Every row gives one point. Each copy is the shape, with its points in the same order, turned, moved and blurred by noise. Is it also mirrored, or only turned?

Shape (6 x 3):
[[  9 -56  19]
 [-12 -25  -8]
 [ -9 -47  -1]
 [-14  45  22]
 [ 56  64  11]
 [-20   1 -13]]
Copy 1 (6 x 3):
[[-36  -1  41]
 [ -9 -13  10]
 [-25 -16  18]
 [ 51  40  -1]
 [ 90  18  49]
 [ 14  -7   0]]
Copy 1 is: only turned
Copy 2 (6 x 3):
[[ 52  10  -7]
 [  9  -4  -6]
 [ 31  -5 -15]
 [-38  54  15]
 [-22  56  88]
 [-18   3  -2]]
Copy 2 is: mirrored
Copy 3 (6 x 3):
[[-22  36  48]
 [-22  17   8]
 [-32  33  21]
 [  0 -55   9]
 [ 72 -43  20]
 [-16  -5  -9]]
Copy 3 is: mirrored

Shape (9 x 6):
[[ 67  45 -11  20 -13  16]
 [ 22  24  25  41 -12  44]
 [-23   6 -12 -25 -44  12]
 [  0 -28 -40 -34  32 -32]
 [-24 -35  32 -28 -18  13]
 [-12 -20 -29  19 -54   5]
 [  9  35 -17  38  38  47]
 [ 79 -15 -67 -50  19 -19]
 [-36  -8   2  -6  28 -22]]
Copy 1 (9 x 6):
[[  81   -7  -13  -12  -51   35]
 [  43    8   -2   46  -43   37]
 [  29   -6   11    6   25  -12]
 [ -21    4  -12  -74  -10    3]
 [ -14   15   40    7   21   20]
 [  21  -28  -30   13   31   14]
 [  38   38  -44   16  -62    3]
 [  41   10  -21 -117  -11   37]
 [ -34    8    7  -16  -22  -18]]
Copy 1 is: mirrored
Copy 2 (9 x 6):
[[ 39 -21 -54   6 -10  33]
 [ -8 -40  -8   6  -9  59]
 [-26  11  21   3 -56  19]
 [  5  23  17  -2  -5 -69]
 [-26  -9  68  15 -35  16]
 [-55  25 -13  25 -45  15]
 [-16 -48 -40 -35  13  20]
 [ 56  -4 -33  21 -23 -79]
 [-18  10  47 -10  18  -5]]
Copy 2 is: only turned

Shape (12 x 8):
[[-44 -38 -55 -12   6 -38 -35 -12]
 [ 26  37  30  88  -7  -5  14  19]
 [-19  51 -20   8  35  24  26  -5]
 [-18   1  14 -10 -34  33 -51   9]
 [ 43  46  36  19  52  21  58  48]
 [-48 -19 -16 -12 -26 -51 -38 -49]
 [ 21   8   7  37  19  -2 -14  30]
 [ 17 -16 -10 -13 -12 -22 -32 -14]
 [  9  30  40  63  79  26  12  15]
 [-40 -19  31 -18  -3  -8  -8 -13]
 [-47 -55 -25  34 -19 -14   7  -9]
 [-16 -43 -27   2   3   8  -5 -60]]
Copy 1 (12 x 8):
[[-22  -6 -50 -15   7 -28 -54  60]
 [ 38 -18 -55  30  -4  26  71 -32]
 [-15  31   7   0   0 -17  61  25]
 [  7 -42  13   7 -42  33 -15  26]
 [  7  25  18  55  54  17  95 -29]
 [  7  -4 -40   0 -29 -45 -64  44]
 [ 12 -17 -19  10  27  22  28 -18]
 [ 16   3  -8 -10   0   5 -41   5]
 [-31 -21 -20  17  18  -7  93 -47]
 [-18 -22  -3  42 -11 -34 -25  27]
 [-36   2 -68  42 -16  -2 -24  49]
 [-41  27 -44  11 -32  -9 -41   9]]
Copy 1 is: mirrored
Copy 2 (12 x 8):
[[ -93  -64   10  -11  -18  -23   -5   -3]
 [  21   27   36   55   13   19   51   36]
 [  16  -17  -45    9  -10   -6   36  -13]
 [ -65   17    3   10   38   31   -7  -35]
 [  88    5   -3   -4   45   -4   32   12]
 [-100  -10   22   17  -26  -42   -7  -23]
 [   0  -21   26   20   35    8   21   15]
 [ -46  -19   24   18   14  -15  -32   -7]
 [  56  -26   17   32   30   11   76  -24]
 [ -46   10   24  -18   12  -21   15  -44]
 [ -60  -21   48  -16  -44   11   19    2]
 [ -41  -33   29    9  -48    1  -21  -46]]
Copy 2 is: only turned

Shape (12 x 9):
[[  2  -3  -5  -2 -15 -16  49 -39  41]
 [ -6  61  -1 -25   7 -13  -6 -27 -20]
 [-80  30  14 -39  15  18 -23 -11  20]
 [-33  12 -31 -34  13 -63  12 -20  -5]
 [ 11  33 -94 -32  24   3 -38  25 -33]
 [ 37 -42 -19  26 -38  29  45  89 -36]
 [ 44 -15  52 -18 -32  -3  14 -15   2]
 [  1  -1  52   0 -18 -46  50 -38 -22]
 [-44  -5 -38  17  18 -14 -31  16  50]
 [ 14  41  23 -27  -3 -29  22  34  34]
 [ -6 -17   5 -19  38  12  10   5   9]
 [ 71  44   9  -1  38 -14  10 -56 -12]]
Copy 1 (12 x 9):
[[ -2  11 -13  -3 -20  54  55 -33  22]
 [-40  26 -21 -41  18  16 -17 -31 -13]
 [-58   1  27 -73  -5   6  -3  30  26]
 [-25   8 -47 -50   2 -12  46 -16  -4]
 [-51  51 -50  -3  -7 -75 -35 -34  21]
 [ 24  10  10 102 -54 -33 -12   7 -34]
 [ 35  12  32  16  31  38  10 -26  -8]
 [ 29 -20 -10 -24  11  60  29 -32 -42]
 [-25   8 -38 -18 -22  -9  14  37  70]
 [-40  19  -8  22  40  31  24  12  -7]
 [-27 -25  10   2   1  -9  10 -16  28]
 [-15   3 -37   2  46  46 -25 -88  15]]
Copy 1 is: mirrored
Copy 2 (12 x 9):
[[ 15  24 -16 -13  31  41 -13   0 -55]
 [ 39 -13 -38 -10  15   7 -24 -40  26]
 [-15  22 -73 -55  32 -23 -17   2  31]
 [ 32  32 -58 -34 -32  36 -21 -25   1]
 [ 42 -29 -61  21 -44  39 -15  36  69]
 [ 16   9  23  53 -38   0  98  48 -15]
 [  6 -31  31 -32  14   8  27 -23 -40]
 [ 35  15  -5 -32   1  -7  11 -63 -65]
 [-25  39 -40  -7 -25   3 -48  46  13]
 [ 12  37  30 -23  14  21   2 -22  29]
 [ 29   7 -15 -37   0  -8   5  38  -3]
 [ 85 -45  16  -5  19  10 -55 -20 -15]]
Copy 2 is: mirrored
Copy 3 (12 x 9):
[[  4  -4 -23  -3 -24   8   6 -31  57]
 [ 51 -14 -24 -46 -40 -10 -12   1 -33]
 [-25 -69  -5 -29 -25   8  18   1 -47]
 [  2  -7 -31 -68 -12  36 -39  -8   4]
 [ 12  25 -39   2 -26   9 -90  19 -79]
 [-49  91 -46  39  46 -52  10 -11 -15]
 [ 35  28   9  -4   5 -18  57  20  35]
 [ 23  15 -24 -65   6  -3  48 -35  37]
 [-45 -38  19  11  -6  17 -42 -30  -9]
 [ 23 -35 -43 -11  29 -44 -11   9  23]
 [ 12  -8 -11   9  29  23  10  -7 -20]
 [105  30  -1  -6 -18  -5  -8 -21   8]]
Copy 3 is: mirrored

Shape (14 x 11):
[[-12  61 -29  17  44 -17 -13 -20 -30  17 -29]
 [ 36 -37  -8 -39 -10 -32  49  38  52   0  55]
 [ 36  26  -3 -37  40 -36 -23 -14   4  -5 -42]
 [ -6  38  -5 -24   3   8  23  25 -58 -25  13]
 [ 17  25  39  15  23  -5 -33  39  23  29  30]
 [ -3   8 -49  -7 -13   6  33  43   1  43 -25]
 [-60  64 -55  31 -23  24 -11 -27 -17 -46 -11]
 [-26  22  17  -7  -3  -7  -5  25 -18 -10 -34]
 [  1  47 -19 -36  15  34  40 -62  -4 -10 -37]
 [ 16  50 -12  29 -41  -6   8 -24 -78  35 -29]
 [ 30  62 -15 -35 -58  13   8   4 -20  27  -1]
 [-12 -11  39 -11  24  28 -77  -2 -22 -21 -15]
 [ 56   3 -18  12  -9   9  25  53  44 -18  12]
 [ 45  -2 -47 -30  16  47 -42   3  41  38  -1]]
Copy 1 (14 x 11):
[[  74  -26  -16   28   45   22  -44  -12  -34  -11   27]
 [  17   -4   38  -33   25  -11   34   -8   26   30  -97]
 [  35  -38  -46  -26   64   15  -43  -38  -21   13  -21]
 [  66   13   -6   30  -17   55  -36  -23    8   18  -23]
 [  -2  -55   34    5   34   44   -8  -25   -3  -41  -31]
 [  34   42   50   37   61   -5  -37   -5   -7   11  -39]
 [  53   -3    4   52    6   15  -21   11   -2   50   85]
 [  13   18  -20   23   34   45  -17  -16   -4    4   10]
 [  81   15  -12  -24   27   -4  -58  -50   15   32   39]
 [  52    5  -26   30    4    5 -101   31   14  -34   11]
 [  38   -1   26    4   23   32  -92    5   42   21  -17]
 [ -31  -29  -26    1  -20   50  -39  -62  -38   -1   23]
 [  12  -20   29   34   43  -32   -2  -38   41   21  -60]
 [  -3  -37   53    4   42  -25  -72  -69  -31   29  -18]]
Copy 1 is: only turned
Copy 2 (14 x 11):
[[-12  -3 -28 -14  14 -29 -16 -12 -47 -45 -26]
 [ 29 -19  28 -80   3  54  14 -13  56  56   1]
 [-22  18  33 -30  17  -3   0 -11  13 -55 -47]
 [ 33  20 -14  17   4  45   6 -30 -32  -6   0]
 [ 68   5   1 -36  12 -25 -19  29  26 -18  11]
 [  1   1 -23 -40  19  36 -57   8 -24  37 -24]
 [-22 -42 -72  59  -8  -4 -29 -49 -13 -14  -3]
 [ -1  21  -8   3  -5  24 -29  -1  -3 -34  16]
 [-31 -17  34  32  11 -20 -18 -60 -32  16 -33]
 [  6  39 -37  22 -52 -11 -20  13 -57   2 -51]
 [ 30  39 -11   8 -18  10 -45 -38   2  32 -54]
 [  2  29   2  45  42  -8   8  36  40 -45  19]
 [ 51 -47  17 -30   1  52 -26   7  34  18 -36]
 [ 14  -1   4 -10  78 -11 -30  17  43  25 -68]]
Copy 2 is: mirrored

Shape (18 x 12):
[[  -1  -18  -68   -7    0    3  -11   11  -14  -12  -26 -110]
 [ -25  -13   26    5  -49   32  -24  -59   -4   -8   11   23]
 [  13   -9  -43   -7   -4    3   29   11  -20   -9   22   -6]
 [  20   27   17   29   -6    9  -35   20   19    0   57   17]
 [  15  -18   17  -27   -9  -20  -12   -6   -4  -53  -26   -7]
 [ -25   -8  -32  -25   21   -5  -24    5  -13  -11    6   -7]
 [   8   -4   13  -27   -5   -8  -25    8  -16    6   45   17]
 [  28    2  -11  -26  -13  -18  -15   27  -14   -6  -12    4]
 [  -7   10  -16   12  -10  -20    5  -13    5    4  -31   26]
 [  -3   -6   14  -25   -3   27   -3   13    2  -28  -41   19]
 [  -2   25   18   -3    3   10  -27  -61   -6   -8  -21   29]
 [  17  -21   18    0  -20  -22   32    1   59   -3  -22   19]
 [  23   48  -30  -25   -1   11   -5   27   13  -15  -25  -20]
 [  -6   -6   29  -24   -2  -24  -22   32  -19    2   33  -11]
 [  23   -9  -35   55    1   -5   39   17    7    2  -30   20]
 [  26    8  -15   11   14  -12   11    7   32  -28   10   20]
 [  20   23   22   -5   12   47   -1  -15   10    0  -10 -121]
 [  22  -25   23  -25  -10   44  -36  -35    2   12  -24   23]]
Copy 1 (18 x 12):
[[ -1 -27  22  93  46 -25 -29   1 -43  54  42  -7]
 [-49 -10 -16 -17 -11  10  46  18 -49 -44  16  26]
 [  6  -2 -19  39   5   8 -39  -5  13   9  19  30]
 [-34  66  25 -21 -11   4 -20 -10   6 -20  24   5]
 [-10 -33  31   3  45  23 -29  -2 -35 -24 -20   7]
 [-15 -10 -14  11  32   7  -2 -36 -11  20  12 -13]
 [  1  25  -5 -26  -9  29 -18 -24 -24   0  10   6]
 [ -8  -2  29   4  17  40 -28  -7  -6  15 -12  19]
 [-30 -21  16  13   3  16  13  13  25   0 -18   0]
 [-24  -9  14  -3  58  12   4   0  -8  -4 -30  38]
 [-65 -10 -14  -8   2   8  17  17 -30 -13 -35  -7]
 [  6 -28  47 -26  11 -10  -2  41  27 -16  -8  23]
 [-28  24  19  24  51  17 -35  29   3  40 -12   8]
 [ 27  27  20  -6  12  27  -9 -25 -30  -5   5 -10]
 [-16 -12  29  44  -9 -12 -16   4  60 -11 -14  40]
 [-22  -1  18 -14  16  -3 -42   5  34 -18   0   5]
 [  0  33  19  57  33 -72 -24  49 -80  25   6  -4]
 [-49 -15  10 -29   5 -11  12  -3 -54  10 -22  44]]
Copy 1 is: mirrored
Copy 2 (18 x 12):
[[-41   6  -8  32  33 -29 -30  17 -91 -13  55  33]
 [-38 -49  22  22 -20  25 -10 -20  25  52 -12  -4]
 [-14  11   8 -14  -2 -20  22  37 -27   4  -4   8]
 [  5 -21 -30  -7   1   5 -11  21  36   2 -51  44]
 [-12 -27  -2 -32  12 -11 -15 -28 -53  15 -20 -14]
 [-28  12 -13  -8  40  -2 -11  27 -19  11  10 -17]
 [-22  -5 -12 -17  22 -23   3  10  17  24 -46   8]
 [ -4  -8  13 -16  37 -25   3   4 -36 -14 -27   1]
 [ -2  -5  37 -18  14  31   1 -15   1 -16   1  -7]
 [  9   7  29   9  -1  -6 -28 -10 -33   8 -38 -36]
 [-13 -10  30   1  24  51 -14 -26   6  44 -31   2]
 [ 39 -10  11 -24 -18  -9  12 -51  -9 -17   9 -13]
 [ 36   1  34   0  41  -7 -31  23 -43  -7 -20  26]
 [-37   5 -19 -29  20 -41 -20  -1  13   9 -36   4]
 [ 11  28  29  -5 -35  28  27   5 -29 -51  -6  13]
 [ 40   7 -12 -24  -3  16  12   7 -14   1 -13   9]
 [ -9  27  -3  37   5 -26 -72 -18 -68  42   6  83]
 [-16 -14  22  53  20   4   6 -38  -3  39 -47  -6]]
Copy 2 is: mirrored

Shape (16 x 12):
[[ -16    4   -1   33  -20    1   33  -10   -9  -11   12   31]
 [ -19    0   34  -14  -37   41  -13   26   30  -22  -17   31]
 [  33   61   22   85   31  -21   -1  -12   23  -14  -30   12]
 [   5   57   40   33    8   21   -1  -32  -16    2    6  -16]
 [  21  -46   15  -27   -2   11  -12  -14   23   25   18   -7]
 [  38   56  -97  -13  -39  -57   -2   -7  -12  -19   -2    4]
 [   9   62   42   11  -34   12   -6   76    0  -16  -56   18]
 [  26   10   38   50  -12  -23  -18  -14    9  -16   12  -33]
 [ -10   56  -42  -19   -8  -48   -9   11   30  -13   28  -36]
 [  -6   48   37    9   44   12    0    3   25    6 -109  -75]
 [  -2   -4  -39  -21  -46  -25  -21  -40    4   30    6  -10]
 [ -13  -33   37   52   56   -8  -19  -32  -72  -21  -40   14]
 [   8   27   31  -38  -24    1  -10  -12   23  -20   13   31]
 [  20  -17  -92  -25  -11   24   -2    4  -69  -12   15   27]
 [  -5    2   35   -3   -6  -51    5   -1   26   72   19   32]
 [   8   19   46  -26  -32    5   48   24    3  -15  -21   25]]
Copy 1 (16 x 12):
[[ 17  15 -19  20  12  -3  -6   1 -53  -7 -30 -26]
 [ 58 -17 -42 -16  37  28 -14  13  -3 -10   7 -46]
 [-48  -3   4 -44   8 -47 -18  14 -73 -41  23 -50]
 [ 21   0  27  -7   7 -68  -9  -8 -20 -32  -3 -50]
 [ 15 -38  10  21   3   8 -14  30  29  31 -14  -9]
 [ 13  29  35 -25 -59  15 -38 -54 -82  55  34  16]
 [ 28  27 -36 -79   8  13  11 -18 -19 -24  26 -79]
 [  1 -24  23 -34   4 -48  23  27 -33 -20  -1   3]
 [ 12 -25  -6  -1 -43 -14   0 -68 -33  11  48  17]
 [ -6  -7 -53 -55 -65 -68 -57  20  28 -64  50 -46]
 [ 38   6  11  16 -22 -17 -22   8 -24  62  18  18]
 [-39  61  -2 -25  46 -52 -50  31   6 -47 -51  14]
 [ 37 -38  -2 -24  33   0 -25 -26 -10  28  -5 -37]
 [ 24  73  48  28 -19  57 -46 -25 -25  14 -14  18]
 [-32 -16 -31  17  21 -22  19   0  -3  67  -1 -38]
 [ 32  -5 -40 -37  -3   8  -8 -19 -14   2 -42 -66]]
Copy 1 is: only turned
Copy 2 (16 x 12):
[[   1  -10  -21  -24   -6  -14  -22    8   23   14  -22   28]
 [  18   12   27  -41   -2   -1  -17   26   33   39   40  -34]
 [ -38   32   12   -6   53  -41  -69  -11  -50   -1   -8   25]
 [ -15   -3   20  -38   66    0  -19  -25   -9   22  -21   15]
 [  26   18   26   21   21   29   23   -7   47   -7   15   -8]
 [  11   39   15  -15    4   42  -40   59    3  -47 -111   -7]
 [  14  -25   49  -27    5  -18  -78   32  -31   34   12  -57]
 [ -23   24    1   -6   55    2  -49  -44   24   -2  -10  -18]
 [ -35   25    7   -8   47   29   -8   48   19  -25  -56  -37]
 [   7   39   11   27   73    0  -18    8  -86   80    5  -46]
 [  24   45    6  -20    1   48   24   -3   31  -27  -52  -14]
 [ -18   -7  -20   18   -8   57  -44  -48  -35   57   15   65]
 [  21    6   24  -44   42   29  -19   28   30  -16   26  -10]
 [  29    0   38    5  -43   50  -14   45   51   18  -81   47]
 [   4  -16   -3   -5   -4   -4   39  -10  -10  -63   11  -21]
 [  50  -39    3  -27   31  -12  -40   42    4    8   17  -21]]
Copy 2 is: only turned
Copy 3 (16 x 12):
[[  1  -9 -12 -12 -52   9   8  23  -3 -26  -3  11]
 [-27   6  43  10 -57 -15 -29  -5  32  17  24  -3]
 [ 45 -56 -21 -68 -10  -8 -72  38   3 -29  19  -8]
 [  1 -19 -27 -56  -9  39 -48  33  30  39 -16  -2]
 [-12  -1  28  23  26   5  -3 -12  -8  33 -14   5]
 [ 60 -87 -18 -18  -3 -15  71  33  74   2 -30  25]
 [-28 -48 -16 -44 -56 -26  -4   2  59  -8  70 -33]
 [  0 -24  -7 -17  30  21 -45  30  17   4  28  39]
 [ 50 -58 -32  16 -17   2   7 -13  63  28 -14  13]
 [ 46 -25 -42 -63 -15 -48 -56 -18   6  84  75 -24]
 [  9 -15   6 -11  14 -13  42  -6  36  35 -54  46]
 [-22  28 -58 -27   4 -37 -45  82 -46   5 -14  -9]
 [ 12   4  40   8 -14  11  -9   8  56   1  -5 -16]
 [-11 -55 -13  22 -31 -17  86  67  -1  35 -53 -15]
 [ -4   9   2 -30  31   1   3 -64  18 -41 -17   4]
 [ -1  12  13 -14 -42  11  20  -6  34  -3  60 -31]]
Copy 3 is: mirrored

Shape (17 x 12):
[[-13  22 -43 -45  18  -2 -32  25 -33   0 -18  20]
 [  4 -20 -25  26  12  24  -8  71  44 -60 -47  30]
 [-48 -45   5  24   7  45  58 -15  18 -30  32  30]
 [-42   6 -46 -33  33 -42  10  60 -15 -44  28  40]
 [-44 -36  27 -47   5 -39  -2  69 -25  30  22 -32]
 [-27   8 -43 -28 -10   8  30 -22   8  -6   5 -11]
 [ 42  37 -68  -7 -46  -6 -31 -24  56  11 -47 -44]
 [ 11  12  27 -59 -30  -2   6  27  18   0  13  -4]
 [ 20  11 -10  25  43 -29  13 -28  32 -19 -13  10]
 [  9  53  17   1  44  35 -32  19 -29  34  -4  27]
 [  0 -15  17   3 -49  -8 -31  52 -19  42   1  46]
 [ -2  50  17 -37  -7 -22  46 -10 -35  13   9 -32]
 [-32 -38  29 -63  22  44 -28  37 -33 -47 -69   8]
 [-17  24 -34  36 -39  -9 -21 -16  26 -11 -28 -26]
 [ 47  16 -36 -38 -13  31   8 -14 -52 -22  29 -34]
 [-16  17 -28  22   3 -31 -22 -25  -5 -33 -11  42]
 [ 47   2   1 -42 -41   9  68  11  33  29 -49 -33]]
Copy 1 (17 x 12):
[[ -16  -22    8  -24  -43  -10  -55   52   28  -34   -6   18]
 [ -54   -9 -101  -21   35   15  -35   47   49  -23   -5   10]
 [  23  -59  -29    6   83   16    5    7   14   -9   39  -10]
 [ -11  -31  -29    6  -30  -39   -4   63   63  -59   47    1]
 [  26   24  -12  -25  -61   20    7   -4   14  -64   29  -46]
 [ -14  -54    8   21    5   10  -18   31  -24  -36    2   11]
 [ -85    1  -20   16   -9    1  -52   36  -80  -22  -57   46]
 [ -23  -21  -18   -3  -26  -15  -13  -38    3  -43  -24  -17]
 [ -39  -22  -37   26    0  -18  -16   40  -14   48   13   -3]
 [ -30    5   39  -32   -7   -7  -54   23   51   32  -22  -24]
 [  -7   47  -10  -29    6  -16  -74  -32   21  -40   26   -3]
 [ -39  -39   43   29  -50   17   -8  -21   -6  -11   16  -18]
 [  28  -51  -58  -56  -41   58  -47   10   61  -20  -29    9]
 [ -48   21  -13   26   15   28  -27   28  -31   -9   -7   58]
 [ -62  -70   37  -58  -22   -1  -13    2  -22  -19    9   22]
 [ -18  -11  -19   20    2  -21  -40   39   16   16   28   59]
 [ -68  -45  -31   19  -13   34  -57  -34  -59  -35  -21  -49]]
Copy 1 is: only turned
Copy 2 (17 x 12):
[[-26 -27 -36 -49   0 -36 -49   1  -1 -11  28  21]
 [ 14  29 -69 -47  -1  52 -10  12  23  -7  30 -48]
 [ -7 -15  21   4 -19  44  61  20 -36 -47  28 -25]
 [-46 -36 -47 -20  30 -38  -6  54  -8   5  31 -37]
 [ -7  -2 -55  -7   1 -82  49  12  -7  -4 -28  30]
 [-51 -36  -7  14 -19  15  -9   5   2 -30  11  29]
 [-24 -10 -43  31 -17  55 -75 -54  64   2  19  59]
 [ -1  -6 -22  -9   6   5   1  19 -11  26 -27  59]
 [ 11 -10   8  33 -15  18 -50 -15   3  -5   6 -44]
 [ 46   1  25 -50   9 -39 -51   5  10 -31  16  27]
 [ 15  27 -28 -33  57 -21  19 -40 -16   7  24  42]
 [-44   3  32  21  -2 -35 -28  21  -2 -10 -41  47]
 [ -4  26 -70 -89 -65 -13 -12  14 -54 -26  -4  18]
 [-24  25 -30  43 -12  25 -33 -26  31 -24  50  29]
 [-55 -16  42 -35 -44  -8 -15  -2  31  27  10  50]
 [-21   3  -8  13   5  -3 -49 -18 -26  -4  60 -19]
 [-30   3 -16  -4   1  59 -12 -30  23 -11 -84  52]]
Copy 2 is: mirrored
Copy 3 (17 x 12):
[[ 21 -58  -8 -10 -13  29  22 -16 -58  42 -10  -6]
 [-60 -14  14  20   8 -19 -28 -42  13  70  -5  -1]
 [ 38  38   7 -15  15 -54  34   0  58  13 -11  24]
 [ 17 -86  -5  14   5 -36  51 -69 -16  33 -21  20]
 [ 92 -70 -16 -25  24 -24 -44 -50 -10  22   7   8]
 [ 34 -25 -22  -6 -28  -3  18   5  16 -10 -31 -22]
 [-43 -21 -25  20 -30  53 -48  25 -34 -38 -30 -68]
 [ 26 -50  10 -40  -2  25 -34 -14   4 -10  -7  25]
 [  8  11  45  35 -21  -6  -1 -31 -12 -15 -11 -28]
 [ 24   8  34 -51 -10  15   9 -44 -90  29 -10  -2]
 [ 18 -32   2 -18  59 -20 -41  16 -62  16   7  37]
 [ 59 -58  44 -61 -26  -4   1 -22 -15 -34 -18 -31]
 [ 36 -44  14 -11 -44  23 -25  -6   5 117  40  15]
 [-28 -12 -18   4 -16 -17 -12  16 -25 -22  14 -63]
 [ 30 -43  16 -46  21  68  32   9  12  -1 -23 -51]
 [ -3 -20  18  29 -11 -20  40  -2 -41   3  18 -12]
 [ 25 -31  42 -31 -21  25 -85  22  25 -19 -65 -25]]
Copy 3 is: only turned
Copy 4 (17 x 12):
[[ 50 -19 -12  34  -1  26  -9  -4 -12 -30 -24  27]
 [-32   9  -2  93  13 -16  22 -62 -17  -9 -64 -10]
 [-22   4  27  40 -19 -30 -47 -50   1  24  33 -74]
 [  9 -33 -17  56 -61  20 -23  -2 -66 -25 -30 -15]
 [  2 -12   8  11 -26 -52 -47  57 -49  19 -26  39]
 [  2 -30  16  11 -26  -5 -12 -11  29 -35  18 -12]
 [-37 -24 -20  16  20   6  46 -17  91 -57 -10  54]
 [ -8 -10   3  -3   6 -14  33  40  -7  13  -8  -5]
 [-48   8  13  14 -29  51 -14 -44  31   9 -26   5]
 [ 55  53 -32   3  16  34 -22 -10  15  17 -39   7]
 [ -1  44 -33  51  34 -10  -5  27 -35  12  26  37]
 [ 14  16  18 -59 -44   0   2  17   2 -18   5  12]
 [ 49 -30  60  29  60 -24  -8 -33 -51  11 -56  11]
 [-45  -7 -31   4  15 -10  -6 -51  34 -45   5  29]
 [ 57 -28  -2  -8 -42 -11  43 -26  32  17  23  25]
 [-23  -9 -21  23  -2  55 -21 -54 -12 -19  10  14]
 [-25  29  66   5  -6 -34  58  29  51 -26  -2  15]]
Copy 4 is: only turned
